Each row is a point. The points of each table are mixes of a few directions, plus a little noise. Count the directions of each table, and those that both share. Where both have some left over, give the other angles between the two spaces (their principal angles), to ten degrees, smallest first.

First:
[[ 0.9 -0.2 -0.8]
 [ 3.8  1.5  2.1]
 [ 2.9  0.2 -0.4]
 [ 5.1  0.2 -1.3]
 [-6.7 -0.7  0.6]
 [-6.0 -1.0 -0.3]]
Second, 5 rows:
[[ 0.2 -1.4 -0.2]
 [-1.1  9.1  0.9]
 [ 0.0  0.0  0.0]
 [ 0.4 -4.0 -0.4]
 [ 0.5 -3.7 -0.4]]
Directions: first 2, second 1, shared 0; angles 60

First, 6 rows:
[[-0.5 -0.6 -0.1  0.5 -0.2  0.3]
 [ 0.4 -4.3  6.5  7.6 -8.6  1.4]
 [-1.9 -0.3 -2.7 -1.5  2.6  0.5]
 [-0.8 -0.4 -1.0 -0.4  0.9  0.3]
 [ 0.4  1.8 -1.7 -2.5  2.6 -0.8]
 [ 2.5  3.7 -1.0 -3.7  2.8 -1.9]]
Second:
[[-2.2  0.7  2.0 -0.5 -3.2 -3.4]
 [ 3.0 -2.6 -2.7 -1.2  1.5  6.3]
 [ 4.1 -2.9 -0.9  1.0  2.7 -4.0]
 [ 0.8 -0.8 -1.9 -1.2  0.4  7.0]
 [-1.7  2.4  0.4  1.3  1.2 -0.7]
 [-4.1  3.1  2.9  0.6 -2.7 -5.2]]
Directions: first 2, second 3, shared 0; angles 60, 70

First:
[[-1.8 -2.6  0.8 -3.7  3.5  1.1  0.1  1.2 -2.6]
 [ 1.4 -0.4  1.0 -2.0  4.6 -0.5 -0.5 -2.9 -8.8]
 [-0.8  0.5  1.4  2.2  1.7  1.3 -1.3  5.3  2.1]
 [ 0.1  0.2  0.2 -1.3  1.4  0.2  0.3 -3.7 -5.0]
 [-1.6  2.2 -1.2  1.7 -5.2  1.3  1.5 -4.0  3.2]
 [ 1.6  0.2 -2.6  1.4 -7.0 -2.8  1.2  0.0  9.1]
 [ 1.1  0.0  0.5  1.6  0.9 -0.7 -1.0  4.0  1.9]]
Second, 8 rows:
[[ 3.8  5.5 -4.2 -3.4  1.5 -2.3  9.1  8.2 -4.4]
 [-1.0 -0.7  0.5  0.6 -0.9  0.6 -1.1 -1.6  1.3]
 [-2.8 -0.2 -0.2  0.9 -4.0  1.9 -0.2 -3.4  4.2]
 [-0.9 -4.7  3.9  2.2  2.3  0.3 -7.9 -4.2  0.1]
 [-1.4  2.8 -2.5 -0.8 -4.1  1.0  4.6  0.3  2.7]
 [-0.6 -1.8  1.3  0.9  0.5  0.2 -3.0 -1.8  0.4]
 [ 1.8  0.4 -0.1 -0.7  2.5 -1.2  0.5  2.5 -2.8]
 [ 0.8 -1.3  1.2  0.3  2.1 -0.6 -2.2  0.1 -1.5]]
Directions: first 4, second 2, shared 1; angles 80

First:
[[ -8.4  -0.7  -4.7  -3.6   0.6  -0.6   3.0  -2.8 -11.5  -0.5   0.2  -4.0]
 [  7.3   1.9   3.5  -1.3  -1.8   0.7   0.7  -2.8   3.1   0.7   4.0   6.6]
 [  4.0   0.7   2.1   0.4  -0.7   0.4  -0.5  -0.2   3.4   0.3   1.2   2.8]
 [ -3.0   0.0  -1.8  -2.2   0.0  -0.2   1.7  -2.1  -5.5  -0.1   0.9  -0.8]
 [  0.9  -0.1   0.6   1.0   0.1   0.0  -0.8   1.0   2.1   0.0  -0.6   0.0]
 [  1.3  -0.6   1.1   2.9   0.6   0.0  -2.2   3.2   5.5  -0.1  -2.3  -1.0]
 [ -9.1  -1.3  -4.8  -2.0   1.2  -0.8   1.9  -0.8  -9.5  -0.6  -1.6  -5.7]
 [  1.9  -0.2   1.3   2.1   0.2   0.1  -1.7   2.2   4.7   0.0  -1.3   0.0]
 [  1.8   0.1   1.0   0.9  -0.1   0.1  -0.8   0.8   2.7   0.1  -0.2   0.7]
 [  3.2   0.2   1.9   1.7  -0.1   0.2  -1.4   1.5   5.0   0.2  -0.4   1.3]]
Second:
[[ 3.2  1.2 -0.2 -5.1  5.3  2.4  0.0  5.6 -0.1 -0.4 -5.4  4.8]
 [ 0.8  0.9 -0.4 -5.9  3.5  2.7  0.8  2.8 -4.1 -0.4 -3.6  3.8]
 [-0.1 -2.4  0.1 -0.2 -2.2  3.2  4.6 -5.2 -1.1  1.8  2.1  2.3]
 [-3.8 -0.3  1.0  1.1 -4.9 -1.2 -1.7 -4.5 -4.9 -1.5  4.2 -3.9]
 [-2.1  1.0  1.1  0.6 -2.3 -2.0 -3.8 -0.2 -2.6 -2.0  1.7 -3.4]
 [ 6.4 -0.3  2.1  1.0  1.8  2.4  0.6  2.8  8.2  1.4 -2.3  5.0]
 [-3.2  0.3 -0.5 -1.1 -1.5 -1.0 -0.9 -1.7 -5.3 -1.2  1.5 -2.4]
 [-1.5 -0.6 -1.3  4.8 -1.3 -2.9  0.5 -1.6  3.4  1.1  2.3 -3.6]
 [-0.1 -0.6 -3.5  4.4  2.7 -3.0  2.7  1.4  6.3  2.5 -0.7 -1.8]
 [ 0.5  0.9  1.8  0.4 -1.3 -0.6 -3.1  0.8  0.4 -1.3  0.5 -0.7]]
Directions: first 2, second 4, shared 1; angles 40

First:
[[ 2.1 -0.8 -6.5  0.7 -0.1  0.5  3.2  0.9 -0.4  3.5 -1.2  2.0 -6.4  4.1
  -0.8  4.4  5.5 -0.5]
 [-2.4  7.7 -0.6 -0.6  0.2 -3.5  5.1 -4.6 -5.9 -3.8 -2.4  1.0 -0.9  5.4
  -4.9 -6.9 -0.1 -1.0]
 [-4.1 -2.3  1.5  0.2 -4.3  2.0  4.0 -0.5 -0.2  5.2 -1.4  0.3  0.7 -4.0
  -1.2  0.9  2.2  3.3]
 [ 0.1 -3.3  1.9 -1.8 -2.1  1.7 -6.1  3.6  0.0  0.4  1.8  0.6  5.2 -1.8
   4.5  3.6 -2.6  0.6]
 [-3.1  3.9  2.6 -0.5  2.1 -0.5  2.8 -4.7 -1.8 -0.4  0.1  1.7  0.9 -1.0
  -3.9 -5.0 -0.2 -0.9]
 [ 3.0  0.2 -1.3  2.1  2.9  2.3 -3.8 -2.6  0.8  3.8  0.2  2.9 -0.6 -1.0
  -0.4 -1.6  3.2 -0.9]
 [ 0.3 -0.5  2.8 -2.5  1.7  0.5 -6.2  1.5 -0.2 -2.5  3.1  1.3  5.0 -0.8
   2.9  1.1 -4.0 -1.8]
 [ 1.0 -1.8  1.3 -1.0  2.3 -0.7 -1.6  2.4  3.2 -3.3  2.5 -2.0  0.1 -1.0
   1.9  2.4 -3.1 -1.5]
 [ 3.6 -0.6 -5.4  0.0  1.4 -1.2  0.7  2.6  0.6 -1.2  0.0 -0.2 -5.3  5.1
   0.9  4.3  1.9 -1.7]
 [-2.3 -1.7  1.0 -2.2 -3.4 -1.4  2.0  3.7 -0.4 -2.6  0.2 -2.5  1.2  0.5
   1.8  3.3 -2.9  1.2]
 [ 1.9 -0.9  2.8  5.5 -0.7  0.4 -0.2 -2.3  4.2  1.0 -2.9 -5.1  0.1 -5.5
  -0.9 -6.6  0.0  3.2]]
Second, 11 rows:
[[ 3.2 -1.3 -2.2  3.7  1.7 -0.5  2.6 -0.4  4.4  0.2 -1.5 -3.3 -5.6 -0.7
  -1.0 -0.8  2.0  0.6]
 [-5.4  2.0  3.7 -6.2 -3.0  1.0 -4.3  0.5 -7.6 -0.5  2.5  5.8  9.3  1.3
   2.0  1.1 -3.6 -0.7]
 [ 3.3 -1.3 -2.2  3.7  1.7 -0.5  2.6 -0.3  4.6  0.3 -1.6 -3.6 -5.6 -0.8
  -1.2 -0.7  2.3  0.6]
 [-1.1  0.4  0.5 -1.1 -0.6  0.1 -0.9  0.2 -1.5 -0.1  0.5  1.2  1.8  0.3
   0.4  0.3 -0.7 -0.2]
 [ 3.7 -1.4 -2.6  4.3  2.0 -0.5  3.0 -0.3  5.2  0.4 -1.7 -4.0 -6.4 -0.8
  -1.2 -0.8  2.6  0.5]
 [ 5.1 -2.0 -3.4  5.7  2.8 -0.9  4.2 -0.5  7.1  0.6 -2.2 -5.4 -8.6 -1.1
  -1.8 -1.2  3.6  0.8]
 [ 0.3 -0.2 -0.2  0.3  0.1 -0.1  0.1  0.0  0.2  0.0  0.0 -0.2 -0.3 -0.1
   0.0 -0.1  0.1  0.1]
 [ 1.5 -0.6 -1.1  1.8  0.8 -0.3  1.1  0.0  2.1  0.0 -0.7 -1.6 -2.7 -0.4
  -0.6 -0.4  1.0  0.2]
 [-1.8  0.7  1.2 -2.1 -1.0  0.2 -1.5  0.1 -2.6 -0.1  0.7  2.0  3.2  0.4
   0.6  0.3 -1.1 -0.1]
 [-2.3  1.0  1.6 -2.6 -1.3  0.4 -1.9  0.1 -3.3 -0.3  0.9  2.5  4.1  0.6
   0.8  0.4 -1.6 -0.4]
 [-6.4  2.5  4.4 -7.3 -3.4  1.0 -5.1  0.4 -8.9 -0.5  2.8  6.9 10.9  1.6
   2.1  1.2 -4.4 -1.0]]
Directions: first 6, second 1, shared 1

First (10 x 24):
[[ 2.2 -1.8 -0.3 -2.8 -2.2 -0.1 -1.1  1.9 -2.4  2.0  1.3  1.7  0.4  0.7
  -0.6 -0.7 -1.0 -1.4 -1.2 -0.6 -0.3 -0.4 -0.1  0.3]
 [ 0.5  0.6  3.1  3.8  1.9  4.7 -5.6 -1.1 -1.3 -3.2 -5.3 -3.3  4.2 -0.4
   5.7  5.2 -2.0  4.6 -3.7 -3.9 -7.7 -0.1  1.2 -4.8]
 [-2.7  2.0 -0.2  2.6  2.3 -0.8  2.4 -1.9  3.1 -1.8 -0.5 -1.4 -1.3 -0.8
  -0.3 -0.1  1.5  0.7  2.2  1.4  1.8  0.6 -0.1  0.7]
 [-2.5  1.6 -1.2  1.2  1.5 -2.1  3.9 -1.4  2.9 -0.5  1.2 -0.3 -2.4 -0.7
  -1.9 -1.6  1.9 -0.6  3.0  2.4  3.8  0.6 -0.4  2.0]
 [-2.7  1.9 -0.6  2.2  2.0 -1.2  2.8 -1.7  2.9 -1.5 -0.1 -1.0 -1.5 -0.6
  -0.8 -0.6  1.6  0.4  2.3  1.6  2.4  0.6 -0.1  0.9]
 [ 3.9 -3.3 -1.3 -6.1 -4.4 -1.3 -0.5  3.3 -3.9  4.4  3.6  3.8 -0.4  1.4
  -2.5 -2.6 -1.2 -3.6 -1.2  0.0  1.6 -0.9 -0.5  1.8]
 [-3.0  2.2 -0.6  2.4  2.2 -1.4  3.3 -1.9  3.5 -1.5  0.0 -1.2 -1.9 -0.8
  -1.1 -0.8  2.0  0.3  2.9  1.9  2.9  0.7 -0.3  1.1]
 [-1.0  0.4 -1.3 -0.6  0.1 -2.1  2.9 -0.2  1.4  0.6  1.8  0.8 -2.0 -0.2
  -2.3 -2.0  1.2 -1.5  2.0  1.8  3.5  0.1 -0.5  1.9]
 [-3.1  2.9  2.3  6.6  4.5  2.8 -1.9 -3.3  2.8 -5.1 -5.2 -4.5  2.2 -1.5
   4.6  4.4  0.2  5.0 -0.4 -1.6 -4.5  0.8  0.9 -3.4]
 [ 8.4 -6.6  0.1 -9.4 -7.8  1.4 -6.0  6.4 -9.4  6.5  3.0  5.4  2.7  2.8
  -0.5 -1.1 -4.5 -3.7 -5.8 -3.3 -3.5 -1.9  0.2 -0.6]]
Second:
[[ 3.8 -3.4 -2.1 -7.1 -5.0 -2.5  1.0  3.6 -3.5  5.4  5.1  4.7 -1.5  1.7
  -4.1 -4.1 -0.7 -5.0 -0.3  1.1  3.7 -0.9 -0.8  3.1]
 [-2.1  1.9  1.2  3.8  2.7  1.4 -0.4 -2.0  1.9 -2.9 -2.8 -2.5  0.8 -1.0
   2.3  2.2  0.5  2.6  0.2 -0.5 -1.9  0.5  0.4 -1.6]
 [ 0.6 -0.5 -0.5 -1.2 -0.9 -0.3  0.0  0.7 -0.6  1.0  1.2  0.9 -0.2  0.3
  -0.8 -0.8 -0.2 -0.9 -0.1  0.2  0.7 -0.3  0.0  0.6]
 [-5.2  4.8  2.9  9.6  6.7  3.5 -1.1 -5.1  4.8 -7.3 -6.9 -6.5  2.1 -2.2
   5.7  5.6  1.0  6.6  0.4 -1.4 -4.8  1.3  1.0 -4.1]
 [ 0.7 -0.7 -0.4 -1.3 -0.9 -0.5  0.2  0.7 -0.8  1.0  1.1  1.0 -0.4  0.3
  -0.9 -0.8 -0.1 -1.0  0.0  0.3  0.8 -0.2 -0.1  0.6]
 [-5.1  4.7  2.9  9.7  6.7  3.4 -1.3 -5.0  4.8 -7.3 -6.9 -6.5  2.2 -2.2
   5.6  5.5  1.0  6.7  0.3 -1.4 -5.0  1.3  1.1 -4.2]
 [ 0.9 -0.8 -0.5 -1.7 -1.1 -0.7  0.2  1.0 -0.7  1.3  1.3  1.0 -0.3  0.3
  -1.0 -1.0 -0.1 -1.2 -0.1  0.1  0.8 -0.3 -0.2  0.7]
 [ 2.7 -2.6 -1.4 -5.2 -3.5 -1.8  0.7  2.6 -2.6  3.9  3.8  3.5 -1.1  1.1
  -3.2 -2.9 -0.5 -3.5 -0.1  0.8  2.6 -0.6 -0.5  2.1]
 [ 2.8 -2.3 -1.5 -4.9 -3.5 -1.7  0.7  2.6 -2.5  3.8  3.6  3.3 -1.0  1.1
  -3.0 -2.9 -0.5 -3.4 -0.2  0.7  2.5 -0.6 -0.6  2.2]
 [ 0.7 -0.7 -0.5 -1.5 -1.1 -0.5  0.1  0.8 -0.9  1.1  1.2  1.0 -0.4  0.2
  -0.9 -0.8 -0.3 -1.0  0.0  0.1  0.7 -0.3 -0.2  0.6]]
Directions: first 2, second 1, shared 1

First (10 x 32):
[[-0.4 -7.0 -3.6 -2.8  0.3  3.9  3.4 -1.2 -2.6 -0.7 -0.7  0.5 -4.2  0.4
   1.4  1.0 -3.5 -0.9  3.1  2.5 -3.5 -1.4 -0.7  0.2  1.9 -4.1  1.5  2.3
   1.1 -2.1 -1.9  0.3]
 [ 4.0 -0.7 -2.5  3.8  0.5 -1.2  1.7  5.9 -3.2 -1.2  4.0  6.8  3.6  2.7
   1.9  3.7 -2.6  2.4  4.6 -4.4  5.1  2.7  2.3 -0.9 -0.1  1.2 -0.5  4.4
   3.7 -2.3  6.2 -0.2]
 [-2.3  0.2  1.5 -2.5 -0.2  0.9 -0.9 -3.7  1.8  0.7 -2.3 -4.3 -2.4 -1.7
  -1.2 -2.3  1.5 -1.3 -2.9  2.8 -3.2 -1.6 -1.3  0.5  0.0 -0.8  0.3 -2.7
  -2.3  1.6 -4.0  0.3]
 [-4.0 -5.8 -1.0 -6.3 -0.3  4.7  1.7 -6.8  0.5  0.4 -4.4 -6.1 -7.2 -2.4
  -0.5 -2.6 -0.9 -3.1 -1.4  6.5 -8.1 -3.9 -2.6  1.2  1.9 -5.0  1.8 -2.2
  -2.6  0.4 -7.6  0.5]
 [-0.4 13.4  7.3  4.3 -0.4 -6.7 -7.0  0.9  6.0  1.8  0.3 -2.6  7.0 -1.3
  -3.2 -2.9  7.3  1.2 -7.1 -3.7  5.4  1.9  0.8 -0.1 -3.8  7.5 -2.8 -5.5
  -3.0  4.6  1.9 -0.4]
 [-0.1 -0.5 -0.3 -0.3  0.0  0.4  0.3 -0.1 -0.1 -0.1 -0.2  0.0 -0.3  0.0
   0.1  0.2 -0.2 -0.1  0.2  0.2 -0.3  0.0  0.0  0.0  0.1 -0.4  0.2  0.3
   0.1 -0.1 -0.3  0.0]
 [ 1.2 -5.9 -3.6 -0.9  0.3  2.5  3.3  1.1 -3.2 -1.1  0.9  2.8 -2.0  1.2
   1.8  2.2 -3.7  0.0  4.1  0.3 -0.9 -0.2  0.2 -0.2  1.5 -2.7  1.2  3.3
   2.1 -2.5  0.9  0.0]
 [ 0.4  2.9  1.2  1.4  0.0 -1.6 -1.3  1.0  0.9  0.2  0.5  0.2  1.9  0.1
  -0.5 -0.2  1.4  0.6 -1.0 -1.2  1.7  0.8  0.4 -0.3 -1.0  2.0 -0.8 -0.6
  -0.2  0.7  1.2 -0.1]
 [ 1.6 -3.8 -2.9  0.5  0.3  1.3  2.6  2.2 -2.9 -1.0  1.6  3.6 -0.5  1.4
   1.6  2.2 -3.0  0.7  3.7 -0.8  0.5  0.5  0.7 -0.4  0.9 -1.4  0.8  3.2
   2.3 -2.2  2.2  0.0]
 [ 0.1  6.8  3.5  2.5 -0.3 -3.7 -3.5  0.9  2.8  0.8  0.5 -0.9  3.8 -0.4
  -1.5 -1.2  3.6  0.8 -3.3 -2.2  3.1  1.2  0.5 -0.1 -1.9  3.9 -1.4 -2.6
  -1.3  2.2  1.4 -0.2]]
Second:
[[ 0.0  0.9 -2.6  3.3  2.0 -2.6 -2.4  7.0  1.8 -0.3  3.2  1.7  5.0  1.3
   5.4 -0.9  5.1  5.7 -1.5 -4.5 -0.5  0.9  1.9 -1.4 -6.2  3.7 -1.4 -3.6
  -0.6 -1.6 -0.9  0.4]
 [ 1.1 -0.3  2.3  0.6  0.1  0.2  0.3 -0.9 -1.9  0.9 -1.4  1.5 -2.0  2.3
  -1.1  0.5  0.3 -2.4  1.4  1.3  1.3  1.8 -0.4 -3.0  1.3 -2.0  0.4  0.1
   1.1 -0.5 -0.2 -2.4]
 [-1.2  1.7 -0.1  0.1 -2.2 -3.7 -6.9 -1.6  4.2 -2.0 -0.8 -0.3  9.7 -1.5
   1.9 -1.6  1.0  6.2 -3.7 -0.5 -3.4 -6.2 -3.1  5.2 -2.1  3.2 -4.3  1.6
  -1.2  6.6 -7.8  0.7]
 [ 2.3 -1.2 -1.2  2.7  0.9 -1.6  1.6  4.0 -2.8  0.8  0.8  4.2 -0.8  1.1
  -0.5  1.6 -1.0 -1.4  3.3 -2.7  2.2  1.7  1.8 -1.1  0.6 -1.5  1.9  2.8
   1.7 -3.1  2.8 -0.9]
 [ 0.9 -3.9 -1.2 -2.4 -0.8  3.6  4.0 -2.8 -3.0 -1.0 -0.1  0.8 -3.6  0.4
  -1.1  2.3 -5.4 -2.3  3.6  2.4  0.6  0.1 -0.5  0.4  4.1 -2.8  1.0  3.8
   2.1 -0.9  2.8  0.3]
 [-0.5 -1.0 -3.5 -1.5  0.0  1.4  4.5  0.4 -0.4 -0.2  1.4 -1.7 -3.4 -4.4
  -2.4  1.1 -4.6 -2.2  1.3 -1.3  0.4 -0.7  1.9  4.3  2.3 -0.3  3.0  3.0
  -0.5 -2.5  5.8  3.7]
 [ 0.2  1.1  2.1 -1.3 -0.7  0.6  3.7 -3.5 -1.8  2.0 -2.6 -1.7 -6.9 -3.1
  -7.2  0.6 -3.8 -7.9  1.5  1.5  2.1  0.8  0.6  1.5  5.4 -3.4  4.0  3.0
  -0.4 -1.4  4.5  0.4]
 [-2.5  4.1  5.5 -1.4  0.6  1.2 -2.4 -3.7  2.7  1.7 -2.3 -5.3 -2.6  1.2
  -0.5 -3.3  6.1 -1.6 -4.8  3.6 -0.7  2.3 -1.1 -4.6 -2.0  0.9 -1.2 -8.3
  -2.7  1.7 -3.1 -1.8]
 [-0.4 -1.4 -1.3 -0.1  0.2  0.8 -2.5  1.0  1.2 -1.9  1.7  0.7  4.7  2.7
   5.5 -0.3  2.3  5.9 -1.1  0.3 -2.0 -0.7 -1.1 -1.4 -3.5  2.2 -3.5 -2.4
   0.5  1.7 -3.8 -0.4]]
Directions: first 2, second 5, shared 1; angles 40

First:
[[ 0.9  1.2  0.6  0.6 -0.6  5.1 -0.9  1.0 -3.5  0.5  0.1 -2.3 -0.6 -0.6
   1.5 -0.6  4.1 -2.2 -2.1  1.8  0.8  0.6 -4.1  1.2 -2.0 -0.7 -2.7 -2.0
   1.7  1.8  1.8 -2.0]
 [ 5.2  1.0  0.8  1.6 -0.9 -1.9  1.3  0.9 -1.9 -0.6 -4.9  1.3 -2.0  0.2
  -1.1  1.4 -4.9  3.1  3.3  0.8  2.1 -4.0 -2.0  0.0  1.2  3.9 -2.8 -2.9
  -2.2 -0.1 -3.6 -3.5]
 [ 0.9 -0.2 -1.1 -1.3 -0.2  1.2 -2.8  5.4 -3.0 -1.9 -1.8  3.4  2.6  6.0
  -3.8  3.5  5.6  0.3  4.9 -2.6  1.3 -1.8  2.7  3.0  2.2 -3.5 -3.4 -0.9
   0.5 -2.5 -1.0 -0.1]
 [-1.0 -2.0 -2.1 -4.2  0.5  0.7 -4.0 -1.2 -0.5 -0.9 -0.8  0.6  2.6  3.0
   0.9 -0.4  4.0 -1.1  3.3 -1.5 -1.6  2.6  0.2  0.3  1.8 -5.2  0.1  2.1
  -0.7 -2.5 -0.1  3.0]
 [ 2.2 -1.4 -2.3  0.5  0.2 -6.9  1.4  0.0  2.1 -0.7 -3.5  2.9  2.0  1.9
  -2.9  2.2 -6.2  2.5  3.4 -0.9 -0.2 -4.8  2.9  0.1  2.4  2.4  1.1 -0.9
  -4.7  0.1 -2.8 -2.0]
 [-3.0  1.8  1.8  1.2 -0.3  7.3 -0.5  2.0 -2.3  1.1  4.7 -3.0 -0.5 -1.3
   1.5 -0.9  7.7 -4.0 -5.6  1.2  0.4  3.1 -2.0  1.4 -3.5 -1.9 -1.4 -0.5
   4.8  2.2  4.4  0.2]
 [-0.1 -0.1 -0.3  0.2  0.0  0.0  0.9 -3.8  0.9  1.1  0.0 -2.5 -0.8 -3.4
   2.9 -2.3 -2.5 -1.1 -2.8  2.1 -1.0  1.0 -3.2 -1.4 -1.5  1.2  1.3 -0.1
  -0.9  2.2  1.0 -0.8]
 [ 4.2  0.6  2.7 -0.4 -0.7 -0.2  0.4 -3.8 -1.0 -0.1 -3.7 -1.1 -4.9 -3.6
   3.7 -2.6 -6.0  3.0  2.7  2.0  1.0  1.1 -5.2 -3.1  0.7  3.2 -1.1 -0.2
  -0.8 -1.5 -3.8 -0.3]
 [-4.1  3.0  3.8  8.4  0.1 -4.7  8.8  3.3  6.2  2.0  7.6  0.9 -2.7 -4.7
  -3.8  1.4 -6.5  1.6 -8.6 -0.2  1.3 -3.1  8.0 -0.9 -3.3  8.3  4.3 -0.2
   3.2  4.0  2.4 -1.2]
 [-2.6 -1.0 -1.5 -2.4  0.6  4.0 -3.0 -0.9 -0.9  0.2  2.1 -1.8  2.4  0.7
   1.8 -1.2  6.6 -3.6 -1.8 -0.1 -1.7  3.3 -1.3  1.0 -1.0 -4.7  0.4  1.2
   1.3  0.3  3.2  1.9]
 [-2.2 -2.9 -1.9 -3.8  1.4 -5.0 -1.8 -2.9  4.2 -0.9 -0.1  2.2  2.0  1.8
  -0.2 -0.8 -2.1  1.2  3.7 -2.7 -2.4  1.9  4.4 -1.6  3.1 -2.9  3.8  4.1
  -2.3 -3.5 -1.5  4.6]]
Second, 9 rows:
[[ 4.5 -0.2 -2.9  3.3  0.4 -5.5 -0.4  1.1 -5.1 -4.8 -6.3  2.3  6.1  3.6
  -3.2  6.9 -2.4 -1.7  5.5 -2.9  1.7 -8.6 -0.7  3.8  4.3 -2.5 -4.1 -5.0
  -8.0  2.4  0.8 -4.6]
 [-4.9  0.0  1.7 -1.8  0.2  4.2  0.1 -1.7  3.9  3.2  5.9 -2.5 -3.0 -3.5
   2.9 -5.1  2.7 -0.6 -5.5  1.6 -1.8  6.7  0.7 -2.5 -3.3  0.4  3.6  3.9
   5.5 -0.6  1.5  3.7]
 [-3.0 -0.3  1.1 -2.2 -0.1  3.3 -0.1 -0.9  2.9  2.8  3.8 -1.5 -2.9 -1.9
   2.0 -4.0  2.0  0.4 -3.3  1.5 -1.4  5.2  0.5 -1.9 -2.6  0.7  2.6  2.9
   4.2 -1.4 -0.1  2.8]
 [ 3.1  0.4  0.7 -0.2 -0.7 -0.7  0.3  1.8 -0.6  0.1 -2.8  1.8 -2.0  1.1
  -1.5  0.5 -2.3  3.4  3.0  0.7  1.5 -1.6 -0.1 -0.3  0.7  2.9 -1.7 -0.9
   0.0 -1.8 -3.7 -1.4]
 [ 1.6 -1.6 -2.9 -2.7 -0.2 -0.2 -2.5  0.7 -0.8 -0.1 -3.0  1.2  2.2  3.4
  -1.2  0.9  1.6  0.4  3.4 -0.2 -0.7 -1.0 -0.2  0.9  1.3 -1.7 -0.9 -0.3
  -1.9 -1.0 -1.7 -0.7]
 [-0.4  1.6  1.1  5.4  0.6 -3.2  2.4 -1.0 -2.2 -3.2  0.7 -1.0  2.2 -2.2
   0.1  3.2 -2.3 -3.1 -1.5 -1.8  1.2 -3.6 -0.2  1.4  1.0 -1.1 -0.9 -2.3
  -3.0  3.7  4.1 -1.4]
 [ 6.0  0.6 -0.5  2.1 -0.6 -3.8  0.6  2.6 -3.4 -2.5 -6.5  3.1  0.8  2.8
  -3.3  4.5 -4.1  2.6  6.2 -1.0  2.6 -6.9 -0.6  1.8  3.3  2.1 -4.1 -4.1
  -4.4 -0.3 -3.5 -4.0]
 [-2.4  1.0  2.3  0.2 -0.1  2.0  1.3 -0.8  2.2  1.7  3.9 -1.6 -3.0 -3.2
   1.8 -2.6  0.2  0.3 -3.8  0.9 -0.4  3.4  0.3 -1.6 -2.2  1.5  1.9  1.9
   3.6  0.0  0.6  2.2]
 [-4.5 -1.4 -0.7 -4.1  0.3  4.0 -1.9 -1.8  3.2  2.8  4.1 -1.9 -0.5 -0.8
   2.3 -4.3  4.6 -1.3 -3.6  1.2 -2.7  6.1  0.5 -1.4 -2.5 -1.8  3.4  3.9
   4.0 -1.1  1.4  3.7]]
Directions: first 5, second 3, shared 2; angles 50
